Each row is a point. Each copy is the shape, with its points in the same order, stretched, turned, moved and blurred by noise. Say if it was mirrored as well.

Shape:
[[ 0.53 -0.26]
 [-0.10  0.05]
 [-0.26  0.02]
 [-0.31  0.16]
 [ 0.05 -0.43]
 [ 0.02  0.05]]
Copy 1 (6 x 2):
[[ 0.55  0.36]
 [-0.14 -0.11]
 [-0.32 -0.10]
 [-0.43 -0.31]
 [ 0.02  0.41]
 [ 0.01 -0.11]]
Copy 1 is: mirrored
Copy 2, 6 rows:
[[ 0.52  0.11]
 [-0.10 -0.25]
 [-0.30 -0.27]
 [-0.29 -0.37]
 [-0.09  0.13]
 [ 0.04 -0.25]]
Copy 2 is: mirrored
Copy 3:
[[ 0.49 -0.30]
 [-0.15  0.14]
 [-0.32  0.18]
 [-0.37  0.27]
 [-0.01 -0.33]
 [-0.05  0.04]]
Copy 3 is: only turned

Shape (10 x 4):
[[ 0.23  0.06  0.21  0.17]
 [-0.08 -0.06  0.18  0.25]
 [ 0.05 -0.13  0.32  0.15]
 [ 0.25  0.16  0.18 -0.06]
 [-0.44  0.18 -0.66 -0.35]
 [-0.42  0.34 -0.27 -0.29]
 [-0.34  0.36 -0.36 -0.05]
 [ 0.04  0.03  0.47  0.07]
 [ 0.24  0.00  0.15  0.22]
 [ 0.20 -0.17  0.20 -0.08]]
Copy 1 (10 x 4):
[[ 0.15 -0.01 -0.06  0.14]
 [-0.10  0.04  0.06  0.07]
 [ 0.19  0.15  0.19  0.20]
 [ 0.37  0.01  0.01 -0.02]
 [-0.50 -0.12  0.16 -0.77]
 [-0.24  0.10  0.01 -0.58]
 [-0.33 -0.07 -0.24 -0.51]
 [ 0.31  0.31  0.05  0.11]
 [ 0.14 -0.09 -0.06  0.11]
 [ 0.29  0.02  0.36  0.09]]
Copy 1 is: only turned
Copy 2:
[[ 0.35 -0.01  0.17  0.20]
 [ 0.01  0.16  0.23  0.29]
 [ 0.20  0.27  0.10  0.25]
 [ 0.37 -0.12  0.08 -0.04]
 [-0.88 -0.51 -0.16 -0.41]
 [-0.54 -0.34  0.24 -0.39]
 [-0.53 -0.47  0.23 -0.14]
 [ 0.34  0.27  0.31  0.10]
 [ 0.29 -0.02  0.05  0.28]
 [ 0.27  0.18 -0.13  0.02]]
Copy 2 is: mirrored
Copy 3:
[[ 0.28  0.12 -0.09  0.16]
 [ 0.06  0.43 -0.11  0.27]
 [ 0.08  0.24 -0.06  0.31]
 [ 0.26 -0.09 -0.02  0.03]
 [-0.51  0.18  0.11 -0.66]
 [-0.33  0.24  0.34 -0.39]
 [-0.22  0.32  0.13 -0.50]
 [ 0.13  0.15  0.12  0.41]
 [ 0.25  0.10 -0.21  0.15]
 [ 0.05 -0.10 -0.17  0.21]]
Copy 3 is: only turned

Shape:
[[ 0.27  0.09  0.25 -0.53  0.15  0.14 -0.06  0.20]
 [-0.01 -0.06 -0.19 -0.07  0.46  0.17 -0.26 -0.38]
 [-0.29  0.61  0.56 -0.05 -0.55 -0.38  0.08 -0.13]
 [-0.43 -0.03  0.03  0.37 -0.11  0.09 -0.28  0.26]
 [ 0.15 -0.10 -0.11 -0.29 -0.03 -0.34  0.18 -0.07]
 [ 0.14 -0.05  0.16  0.35 -0.24 -0.01 -0.59 -0.38]
 [-0.14 -0.44  0.16  0.27 -0.27 -0.18  0.20 -0.25]
 [ 0.09 -0.35  0.01 -0.10 -0.10  0.00 -0.14  0.03]
 [ 0.18  0.16  0.25  0.07 -0.19 -0.05  0.21 -0.08]
 [ 0.08  0.12  0.58  0.21  0.53  0.16  0.15 -0.23]
 [ 0.08  0.07  0.07 -0.21  0.25 -0.43 -0.30  0.13]
 [ 0.21  0.08  0.09 -0.17 -0.19 -0.19  0.35 -0.21]
 [-0.21  0.14  0.28  0.21  0.09 -0.01 -0.03  0.20]]
Copy 1:
[[ 0.84 -0.10 -0.01 -0.25 -0.18  0.02 -0.36 -0.05]
 [ 0.19 -0.41 -0.10 -0.42  0.08  0.39  0.12 -0.20]
 [-0.19  0.28 -0.35  0.23  0.21 -0.66 -0.17  0.69]
 [-0.37  0.25  0.34  0.34  0.51  0.08 -0.21 -0.16]
 [ 0.33 -0.06 -0.44  0.05 -0.40 -0.18 -0.23 -0.21]
 [-0.50 -0.31  0.38 -0.20 -0.07  0.01 -0.06  0.34]
 [-0.34  0.18  0.13  0.07 -0.20 -0.36  0.07 -0.21]
 [ 0.10  0.07  0.10 -0.09 -0.25 -0.04 -0.31 -0.28]
 [ 0.15  0.14  0.11  0.14 -0.20 -0.14  0.12  0.19]
 [ 0.53 -0.25  0.50 -0.25  0.28 -0.23  0.58  0.00]
 [ 0.32 -0.40 -0.19  0.06  0.08 -0.29 -0.25 -0.02]
 [ 0.28  0.07 -0.25  0.09 -0.44 -0.25  0.01  0.06]
 [ 0.05  0.14  0.26  0.20  0.40 -0.16  0.06 -0.04]]
Copy 1 is: mirrored
Copy 2 (13 x 8):
[[-0.17  0.06 -0.41 -0.38  0.25 -0.11 -0.30  0.15]
 [ 0.14 -0.10 -0.12  0.44  0.42  0.06 -0.23 -0.28]
 [-0.83  0.20  0.57 -0.62 -0.24 -0.20 -0.04 -0.40]
 [-0.16  0.17  0.09  0.25 -0.22 -0.04  0.20  0.19]
 [ 0.18  0.01 -0.16 -0.31 -0.21 -0.04 -0.14 -0.27]
 [-0.33 -0.72  0.28  0.25  0.01 -0.06 -0.02 -0.35]
 [ 0.06 -0.22  0.39 -0.23 -0.11  0.13  0.57 -0.36]
 [ 0.08 -0.29 -0.03 -0.09 -0.05  0.06  0.10  0.01]
 [-0.40  0.01 -0.15 -0.41 -0.08  0.02  0.17 -0.37]
 [-0.20  0.20 -0.04 -0.10  0.58 -0.33  0.31 -0.33]
 [ 0.01  0.06 -0.04 -0.02 -0.12 -0.55 -0.35 -0.08]
 [-0.16 -0.04 -0.07 -0.43 -0.06  0.09  0.03 -0.42]
 [-0.30  0.29  0.05  0.01 -0.08 -0.24  0.20 -0.01]]
Copy 2 is: mirrored
Copy 3:
[[-0.35 -0.02  0.22 -0.31 -0.01  0.03 -0.12 -0.29]
 [-0.05  0.10  0.05  0.14  0.27  0.01  0.43  0.06]
 [ 0.13 -0.42 -0.30  0.40 -0.65  0.26 -0.46 -0.49]
 [ 0.13 -0.29 -0.26  0.03 -0.01  0.72 -0.24  0.18]
 [-0.04  0.01 -0.13  0.06  0.05 -0.48 -0.21 -0.06]
 [ 0.54 -0.69  0.22  0.07  0.02  0.44  0.09  0.00]
 [ 0.27 -0.33 -0.36  0.04 -0.28 -0.12  0.05  0.30]
 [ 0.02 -0.32 -0.10 -0.21  0.11  0.03 -0.05  0.06]
 [ 0.23 -0.05  0.05 -0.07 -0.35  0.00 -0.14 -0.10]
 [-0.05  0.17  0.42  0.05 -0.48  0.17  0.37  0.30]
 [-0.18 -0.17  0.25  0.20  0.15  0.04 -0.34  0.04]
 [ 0.13  0.01 -0.12  0.01 -0.25 -0.39 -0.10 -0.16]
 [-0.02 -0.09 -0.01  0.06 -0.26  0.47 -0.23  0.13]]
Copy 3 is: only turned
Copy 4, 13 rows:
[[ 0.06 -0.09  0.11  0.04  0.03  0.06 -0.67  0.32]
 [ 0.77  0.24  0.32  0.14 -0.08  0.37 -0.13 -0.25]
 [-0.71  0.28 -0.08 -0.57  0.06 -0.64 -0.33 -0.42]
 [-0.34  0.37 -0.21  0.27  0.20  0.27  0.27 -0.26]
 [ 0.30 -0.47  0.29 -0.19  0.19 -0.15 -0.19 -0.07]
 [ 0.46  0.46 -0.21  0.24 -0.40 -0.35 -0.03 -0.37]
 [ 0.03 -0.21  0.35  0.43  0.06 -0.28  0.27 -0.26]
 [ 0.23 -0.24  0.10  0.38  0.06 -0.06 -0.13 -0.07]
 [-0.15  0.00  0.17 -0.09 -0.32 -0.27 -0.14  0.06]
 [ 0.15  0.74  0.53  0.13 -0.18  0.15 -0.06  0.30]
 [ 0.38  0.19 -0.05 -0.31  0.46 -0.01 -0.22  0.00]
 [ 0.06 -0.34  0.35 -0.21 -0.18 -0.33 -0.22 -0.05]
 [-0.32  0.44  0.05  0.04  0.14  0.14  0.06  0.05]]
Copy 4 is: only turned

Shape:
[[ 0.20 -0.37 -0.38 -0.35  0.06 -0.20 -0.27 -0.02 -0.09]
 [-0.33  0.20  0.03  0.16 -0.18 -0.09  0.06 -0.18 -0.08]
 [-0.29  0.15 -0.31  0.07 -0.18 -0.36 -0.29 -0.32 -0.13]
 [-0.23 -0.33  0.23 -0.23  0.00 -0.24  0.20  0.41  0.18]
 [-0.02 -0.23 -0.16 -0.27 -0.34  0.11  0.13  0.16 -0.18]
 [-0.16 -0.05  0.40  0.07  0.21 -0.48  0.35 -0.37 -0.30]
 [ 0.42  0.08  0.20 -0.36 -0.02 -0.08  0.31  0.00 -0.06]
 [ 0.14 -0.49 -0.17  0.25  0.04 -0.19  0.14 -0.01  0.40]
 [ 0.42 -0.32 -0.24  0.22  0.04  0.28 -0.43  0.10 -0.35]
 [ 0.23  0.17  0.17 -0.07  0.42 -0.40 -0.18 -0.02  0.31]
 [ 0.44  0.26 -0.14  0.31  0.27 -0.01 -0.42  0.16  0.11]
 [-0.19  0.11 -0.22  0.15  0.08 -0.05  0.16  0.48  0.21]
 [-0.39  0.00 -0.04  0.04  0.14  0.25 -0.22  0.47  0.34]
 [ 0.32 -0.03  0.11  0.29 -0.07 -0.46  0.16 -0.10  0.39]
 [ 0.30 -0.26  0.31 -0.07 -0.07 -0.36  0.35  0.42  0.29]]
Copy 1, 15 rows:
[[-0.25  0.47  0.28 -0.50 -0.25  0.00  0.14 -0.12  0.17]
 [-0.15 -0.20 -0.18  0.34  0.00 -0.05  0.03 -0.18 -0.23]
 [-0.45  0.09 -0.10  0.08 -0.16 -0.37  0.15 -0.32 -0.24]
 [ 0.09  0.02  0.04  0.25 -0.33  0.54 -0.12 -0.11  0.24]
 [ 0.17  0.07  0.03 -0.23 -0.12  0.21  0.29 -0.27  0.11]
 [-0.16 -0.46  0.12  0.33  0.09  0.05 -0.66 -0.07  0.00]
 [ 0.22 -0.03  0.28  0.07 -0.01 -0.02 -0.10  0.28  0.34]
 [ 0.09  0.19 -0.32 -0.27 -0.38  0.11 -0.41  0.00 -0.09]
 [ 0.15  0.40  0.28 -0.51 -0.04  0.13  0.06  0.02 -0.42]
 [-0.29  0.27  0.24  0.39 -0.20 -0.06 -0.30  0.43  0.10]
 [-0.07  0.32  0.20  0.12 -0.22 -0.08  0.01  0.49 -0.39]
 [-0.01 -0.15 -0.23  0.21 -0.42  0.47  0.16  0.14 -0.16]
 [-0.15  0.32 -0.17  0.33 -0.17  0.62  0.39  0.03 -0.10]
 [ 0.15 -0.03 -0.18  0.21 -0.38 -0.29 -0.57  0.19 -0.14]
 [ 0.45 -0.05  0.09  0.20 -0.45  0.26 -0.44  0.17  0.19]]
Copy 1 is: only turned
Copy 2, 15 rows:
[[ 0.11  0.26 -0.20 -0.15  0.02  0.22 -0.29 -0.44  0.21]
 [ 0.14 -0.18  0.06  0.05 -0.07 -0.06  0.29  0.08 -0.13]
 [ 0.10  0.03 -0.32  0.01 -0.12  0.31  0.24 -0.25  0.00]
 [ 0.54 -0.29  0.05 -0.05 -0.21 -0.37 -0.30 -0.13  0.24]
 [ 0.51  0.36  0.04 -0.22 -0.11 -0.13 -0.25  0.00 -0.05]
 [ 0.45 -0.67 -0.24  0.00  0.44 -0.30  0.24 -0.04 -0.17]
 [ 0.45  0.13  0.13  0.16  0.55 -0.49 -0.01 -0.20  0.05]
 [ 0.26 -0.16  0.26 -0.41  0.09 -0.01  0.06 -0.17  0.52]
 [-0.23  0.36  0.05 -0.17  0.24  0.26 -0.29  0.40  0.16]
 [-0.06 -0.29  0.08  0.41  0.28 -0.18  0.18 -0.42  0.38]
 [-0.41  0.15  0.20  0.30  0.19 -0.03  0.15  0.08  0.51]
 [ 0.04 -0.01  0.17 -0.16 -0.22 -0.37  0.18  0.08  0.42]
 [-0.26 -0.06  0.33  0.04 -0.60 -0.22 -0.08  0.00  0.26]
 [ 0.43 -0.25  0.29  0.11  0.32 -0.04  0.32 -0.15  0.55]
 [ 0.67 -0.20  0.28  0.09  0.18 -0.42 -0.13 -0.08  0.52]]
Copy 2 is: only turned
Copy 3, 15 rows:
[[-0.16 -0.49 -0.46  0.19 -0.21  0.09  0.12  0.02  0.21]
 [ 0.29  0.37  0.00  0.26  0.19  0.17  0.12  0.06  0.12]
 [ 0.33  0.25 -0.49  0.48 -0.08  0.08  0.24  0.03  0.28]
 [-0.04 -0.31  0.40 -0.09  0.16  0.21  0.04  0.13  0.67]
 [ 0.02 -0.18 -0.07  0.20  0.10  0.24 -0.37  0.23  0.15]
 [ 0.06 -0.08  0.10  0.34  0.38  0.40  0.77  0.19  0.00]
 [-0.24 -0.32  0.24 -0.06  0.01 -0.18  0.22  0.44 -0.25]
 [ 0.36 -0.33  0.05 -0.03 -0.22  0.49  0.24 -0.23  0.10]
 [-0.05 -0.47 -0.20  0.36 -0.14  0.13 -0.05 -0.71 -0.22]
 [-0.18 -0.21  0.22 -0.19 -0.23 -0.40  0.72 -0.10  0.18]
 [ 0.07 -0.16  0.06 -0.02 -0.29 -0.49  0.38 -0.61 -0.09]
 [ 0.43  0.04  0.14 -0.14  0.26 -0.09 -0.02 -0.20  0.39]
 [-0.04  0.17  0.29 -0.32  0.14 -0.09 -0.28 -0.46  0.60]
 [ 0.43 -0.18  0.27  0.07 -0.40  0.07  0.58  0.05  0.01]
 [ 0.17 -0.56  0.60 -0.08 -0.13  0.02  0.27  0.17  0.30]]
Copy 3 is: only turned

Shape (15 x 12):
[[ 0.20  0.12  0.14  0.53 -0.37  0.07 -0.24  0.10  0.13  0.02  0.00 -0.16]
 [ 0.14 -0.32 -0.09 -0.24  0.07  0.55  0.05 -0.01 -0.53  0.06 -0.42  0.14]
 [-0.07 -0.10  0.02 -0.10 -0.23  0.87  0.24 -0.06 -0.06  0.14 -0.29  0.35]
 [ 0.01 -0.06 -0.26  0.66  0.19 -0.09 -0.12 -0.06  0.04  0.29  0.41 -0.23]
 [-0.13  0.25  0.37 -0.08  0.14 -0.03 -0.18  0.33  0.43 -0.37  0.11  0.13]
 [-0.36  0.44  0.09 -0.05  0.13 -0.27  0.19 -0.01  0.31 -0.45  0.19 -0.49]
 [ 0.14  0.16 -0.22  0.22 -0.10  0.25 -0.34 -0.19 -0.14  0.08  0.47 -0.17]
 [-0.05  0.32 -0.14 -0.27  0.06 -0.23  0.00  0.04  0.46 -0.08  0.09  0.04]
 [-0.13 -0.24 -0.01  0.56 -0.27 -0.23 -0.33 -0.39 -0.33 -0.01  0.31  0.02]
 [-0.08 -0.03 -0.01  0.12  0.09  0.66 -0.14 -0.26 -0.33  0.11 -0.39  0.45]
 [-0.22 -0.22 -0.37 -0.19 -0.20  0.50  0.23  0.10 -0.31 -0.08 -0.27  0.24]
 [ 0.27  0.08  0.13  0.46 -0.11 -0.03  0.09 -0.17 -0.25  0.10  0.37  0.15]
 [-0.28  0.18  0.15 -0.35  0.03  0.04  0.04  0.10  0.27  0.29  0.11 -0.24]
 [-0.36  0.50 -0.02 -0.12 -0.04 -0.07  0.05  0.27 -0.11 -0.08 -0.14  0.02]
 [-0.36  0.16  0.15 -0.04 -0.05  0.11  0.01  0.36 -0.04 -0.26  0.16  0.06]]
Copy 1 (15 x 12):
[[ 0.18 -0.06 -0.15  0.25 -0.19  0.35 -0.18  0.58 -0.20  0.14  0.23 -0.16]
 [-0.63 -0.19  0.11 -0.21  0.25  0.38  0.24 -0.34  0.00 -0.24 -0.25 -0.36]
 [-0.44 -0.11 -0.28 -0.20  0.04  0.65  0.51 -0.30 -0.39  0.23 -0.17 -0.09]
 [ 0.09  0.35  0.03  0.36  0.18  0.08 -0.50  0.16 -0.36  0.25  0.61 -0.25]
 [ 0.20 -0.10  0.04 -0.02 -0.48 -0.05  0.01  0.02  0.25  0.30  0.11  0.65]
 [ 0.23  0.31  0.22  0.00 -0.17 -0.36  0.25  0.32 -0.21 -0.16  0.53  0.55]
 [-0.02  0.20 -0.10 -0.19 -0.22  0.18 -0.58  0.22 -0.41  0.03  0.29 -0.27]
 [ 0.33  0.14  0.10 -0.08 -0.31 -0.29  0.27 -0.04  0.07  0.38  0.10  0.21]
 [-0.11 -0.23 -0.32  0.25 -0.15 -0.24 -0.43  0.22 -0.62 -0.17  0.43 -0.24]
 [-0.56  0.04 -0.27 -0.01 -0.24  0.36  0.19 -0.54 -0.19 -0.06 -0.02 -0.25]
 [-0.67 -0.10 -0.23 -0.31  0.29  0.18  0.44 -0.19 -0.15  0.12 -0.01 -0.23]
 [ 0.26  0.00 -0.48  0.22  0.07  0.18 -0.45  0.07 -0.38 -0.21  0.08 -0.10]
 [-0.02  0.21  0.40  0.06 -0.15 -0.06  0.19  0.10 -0.29  0.36 -0.13  0.41]
 [-0.28  0.40 -0.20  0.08 -0.18 -0.20  0.25  0.09  0.08  0.02 -0.09  0.34]
 [-0.31  0.07 -0.19 -0.04 -0.08 -0.08 -0.01  0.13 -0.02  0.14  0.08  0.52]]
Copy 1 is: only turned
Copy 2 (15 x 12):
[[ 0.07 -0.07  0.14  0.45  0.01 -0.15  0.09  0.08 -0.49  0.29 -0.12 -0.10]
 [ 0.46 -0.17 -0.43 -0.40 -0.05  0.49  0.04  0.20 -0.09  0.25 -0.24  0.14]
 [ 0.38 -0.04  0.02 -0.19 -0.26  0.67 -0.08 -0.09 -0.07  0.24 -0.42  0.32]
 [ 0.06  0.02  0.05  0.57 -0.09 -0.31  0.09  0.18  0.02  0.28  0.63  0.09]
 [-0.29 -0.28  0.35 -0.12  0.14 -0.28 -0.29 -0.28 -0.37 -0.20 -0.19 -0.09]
 [-0.81  0.00  0.15 -0.04  0.01 -0.36  0.19 -0.09 -0.04 -0.12 -0.07 -0.45]
 [-0.03  0.13  0.17  0.17 -0.21 -0.02 -0.08  0.37 -0.35  0.34  0.35 -0.02]
 [-0.32  0.05  0.14  0.08  0.01 -0.21 -0.35  0.09 -0.01 -0.29 -0.12 -0.07]
 [ 0.32  0.03  0.01  0.12 -0.57 -0.51  0.23  0.21 -0.34  0.10  0.33 -0.11]
 [ 0.38  0.06 -0.28 -0.24 -0.38  0.26 -0.30 -0.12 -0.22  0.28 -0.16  0.38]
 [ 0.20 -0.27 -0.16 -0.30 -0.34  0.41  0.17  0.26  0.10  0.07 -0.39  0.36]
 [ 0.26  0.16 -0.02  0.26 -0.17  0.00  0.21 -0.02 -0.52 -0.09  0.37  0.01]
 [-0.05  0.19  0.42 -0.17  0.11 -0.05  0.00  0.00  0.22  0.07 -0.08 -0.13]
 [-0.28  0.20  0.01 -0.23 -0.01 -0.27  0.17 -0.02 -0.08 -0.07 -0.36  0.24]
 [-0.19 -0.19  0.30 -0.28 -0.05 -0.09  0.24 -0.08 -0.21 -0.04 -0.15  0.13]]
Copy 2 is: only turned
Copy 3:
[[-0.10  0.00 -0.19  0.26  0.31 -0.01 -0.48 -0.01  0.23 -0.08  0.21 -0.39]
 [ 0.45 -0.32 -0.21  0.41  0.00  0.01 -0.03 -0.49 -0.10  0.33 -0.56  0.33]
 [ 0.19 -0.41 -0.88  0.46  0.05 -0.02 -0.10 -0.52  0.31 -0.15 -0.46  0.15]
 [ 0.24  0.54  0.13 -0.40  0.30  0.08 -0.41 -0.08  0.32  0.13  0.51 -0.09]
 [-0.21 -0.23 -0.32 -0.11  0.36  0.20  0.32  0.60 -0.02 -0.48 -0.11 -0.31]
 [-0.23  0.38 -0.06 -0.43  0.15 -0.20  0.14  0.39 -0.50 -0.54  0.12 -0.23]
 [ 0.11  0.31 -0.07 -0.20  0.39  0.42 -0.54 -0.36 -0.10 -0.04  0.15 -0.18]
 [-0.24 -0.13 -0.24 -0.48  0.03  0.12 -0.21  0.48 -0.13 -0.34 -0.09  0.01]
 [-0.16  0.57  0.24  0.02 -0.06  0.48 -0.19 -0.37  0.28  0.27  0.45 -0.08]
 [ 0.19  0.06 -0.54  0.44  0.02  0.16 -0.13 -0.39  0.38  0.27 -0.57  0.15]
 [ 0.32 -0.30 -0.53  0.14 -0.34  0.13  0.12 -0.51 -0.09  0.13 -0.35  0.02]
 [ 0.25  0.29 -0.01  0.25  0.14  0.25 -0.41 -0.05  0.28 -0.26  0.45  0.11]
 [-0.24 -0.17 -0.50 -0.29  0.34  0.00 -0.15  0.22 -0.31 -0.07  0.13  0.30]
 [-0.02  0.09 -0.49 -0.01 -0.11  0.11  0.06  0.35 -0.38  0.00 -0.01 -0.01]
 [ 0.06 -0.08 -0.42 -0.01  0.13  0.24  0.39  0.15 -0.27 -0.19  0.11 -0.19]]
Copy 3 is: mirrored
